Each row is a point. The ring and each string are closed loops that go straight from each point to the next, and from the last back to the first. Before rounding, they use only three directions, however many columns there are. Count how often each string passes through the ring. Passing back the other way cancels.
In the rows, zero is written as 128.

Ring (6 x 3):
[[153  75 100]
 [162 126  92]
 [133 161  92]
 [ 69 145 104]
 [ 69 103 131]
 [104  67 134]]
String:
[[192 157  90]
 [151 122  53]
 [136 110  88]
 [139  88  72]
 [166  44  64]
 [171  65 112]
 [166  98 130]
 [147 114 115]
 [180 137 113]]
Times through: 0

Ring (8 x 6):
[[156 123 115 170 136 167]
 [148 144 133 213 144 181]
 [126 163 140 217 141 165]
 [ 97 171 129 161 127 117]
 [ 89 162 113 103 115  85]
 [100 138  94  60 108  73]
 [123 117  86  65 111  91]
 [143 110  92 102 121 123]]
String, 18 rows:
[[138 132 112 121 128 140]
 [156 128 118 137 136 167]
 [175 107 111 183 140 186]
 [163 109 107 199 137 171]
 [146 125 113 180 134 156]
 [128 142 118 147 129 138]
 [143 119 105 172 130 144]
 [171  96  97 186 135 169]
 [173  87  88 150 130 158]
 [150  90  77 120 118 119]
 [132 117  93 115 119 114]
 [126 141 113 113 125 127]
 [124 141 111  98 123 120]
 [120 129  95  54 113  96]
 [117  97  60   7  97  52]
 [123  92  60  25  99  61]
 [133 107  82  52 111  97]
 [139 126 104  90 123 130]]
Times through: 1

Ring:
[[153 111 146 147 169 196  88  99  93]
 [150 112 129 163 126 206 100 113 105]
 [126 133 103 160  72 153 153 146 142]
 [109 147 106 141  83 110 176 163 157]
 [ 95 158 136 100 158  63 178 167 154]
 [106 151 150  95 192  76 155 144 135]
 [141 124 156 122 197 150 103 100  98]]
String:
[[125 137 113 143 100 126 153 129 134]
 [119 143  93 154  54 117 175 140 150]
 [121 140  99 152  67 125 168 141 146]
 [121 137 121 138 116 131 150 143 137]
 [113 141 123 134 119 127 157 163 146]
 [106 146 108 142  84 119 176 177 161]
 [107 149  90 152  46 109 190 168 166]
 [115 145  96 148  62 110 179 147 153]
 [120 142 108 142  91 116 164 136 142]
 [115 142 126 128 130 114 155 148 140]
 [ 93 156 136 104 154  77 177 182 159]
 [ 76 171 141  81 172  31 200 199 173]
 [ 81 169 147  77 187  29 191 182 163]
 [ 90 159 162  77 218  57 165 175 148]
 [113 143 149 108 184 107 143 148 131]
 [126 136 132 129 144 126 139 126 125]
 [127 138 143 114 174 107 134 108 115]
 [134 134 151 110 195 112 121  92 103]
 [132 131 170 100 234 122 107 103  99]
 [127 132 171 101 233 130 109 124 106]
 [126 132 151 118 186 134 123 129 117]
 [125 133 148 120 178 134 126 132 119]
 [127 133 163 107 215 129 115 124 110]
 [130 134 169  98 233 115 112 106 101]
 [124 139 169  90 237  95 121 107 106]
 [108 147 175  78 249  82 134 142 122]
 [112 144 153 102 194 100 142 145 130]
 [121 138 136 123 153 121 142 136 129]
 [114 146 128 119 138  93 160 134 137]
 [ 87 167 129  93 147  36 196 170 164]
 [ 71 175 132  84 151  21 213 206 182]
 [ 89 159 135 104 150  74 182 191 164]
 [107 147 127 123 130 104 165 164 149]]
Times through: 1
